Every row gives one point. To make a cloud, some directions were put in groups of two or more. Within a group, all points are equally far from the middle, so they leave a hole (a ring in 2 directions, a hollow ball in 3). The other directions are filled evenly. Then the cloud was stretched, turned, moved and blurred a little. Count the holes, and give their numbers of directions, smallest first.

Cloud:
[[-29   4]
 [-11  17]
 [-16 -33]
 [ 60 -31]
 [-12 -52]
 [-42 -15]
 [ 18 -22]
 [-29  14]
 [-50  21]
 [-12 -34]
 [-12  -2]
 [-18 -42]
 [-38   0]]
Holes: 0

Cloud:
[[  5 -10 -22]
 [  7 -33 -36]
 [-23 -26  24]
 [ 34 -42 -21]
 [ 48 -25  -5]
 [-10  38  26]
 [ -4 -12  -9]
 [-37  -3  13]
 [-12 -13 -39]
 [  1 -19 -10]
 [ 40 -26   4]
 [-24 -15   4]
 [ 29 -17  23]
 [ -3 -13 -12]
 [ 25 -18  20]
 [ -3  43  17]
 [  6  30   2]
 [ 36 -24 -32]
 [  9  -2  60]
 [ 44  16  -3]]
Holes: 0

Cloud:
[[-26  28 -18]
 [ 30  15  -1]
 [-31  18 -18]
 [-26  -3  -4]
 [ 18   2  14]
 [-11 -10  45]
 [ 10  -2   9]
 [ 11  31  15]
 [-19 -30   7]
 [-31  29  10]
 [-33   9 -21]
 [ 13  -8  10]
 [-13 -21 -15]
 [-19 -25  56]
 [ 13 -32  -3]
 [ 47  24 -11]
 [-31  41  -9]
 [-56 -29   2]
 [ -1 -35  60]
 [  7 -14  -3]
 [-39 -10 -17]
 [-28 -17 -29]]
Holes: 0

Cloud (29 x 4):
[[ 42  -1  25  15]
 [-27  -4 -15 -42]
 [ 36 -22   3 -41]
 [-11  18  31  22]
 [ 20 -19 -12  33]
 [-39   9 -18  14]
 [ 12 -30 -15  25]
 [-34  -5 -14 -36]
 [ -9  30 -36  19]
 [ 11  -1 -22 -50]
 [-28  -4  32 -47]
 [ 47   1  15  15]
 [-29 -21  47 -40]
 [ -5 -25  15  32]
 [-29  -2   2 -47]
 [ 11 -45  -4 -19]
 [ 10 -32 -34  -9]
 [-36   8 -30   7]
 [-14  10   6 -51]
 [-30  -2  12 -48]
 [ 16 -36 -17 -27]
 [-10  18  25 -44]
 [-42  -3   6  19]
 [ -4 -49  14  -8]
 [ 12 -10  22  35]
 [  4 -48   3 -11]
 [ 16 -34 -20 -29]
 [-38   9 -19  14]
 [  3   6  60 -18]]
Holes: 2 (2, 2)

Cloud:
[[ -7 -51  24  33]
 [-20 -60  30  25]
 [-17 -41  19   6]
 [-29 -11  29   2]
 [-25 -11  15  50]
 [  2  28 -30  -4]
 [-13  20  11  -4]
 [ 29 -39   0 -40]
 [ 15  12   5   5]
 [ 24 -42  -6 -46]
 [-39 -38  27 -19]
 [-15 -11 -13   3]
 [ 15 -27  18  22]
 [-23 -44  21   8]
 [-28   9  40  -9]
 [ 15  17 -28  -1]
 [ 40  -2 -19  25]
 [ -5  -6  10 -22]
 [-18 -20 -15  26]
 [  6 -29 -23   0]
 [ 11 -45  -8   6]
 [ -4 -14 -21  19]
 [ 13  19  -5   8]
 [-13 -43  39   5]
 [-24  14  20  -3]
 [ -4 -18  34   7]
 [ 16  -1  -6 -25]
 [ 31 -21  17 -48]
 [ -5 -35  28   2]]
Holes: 0
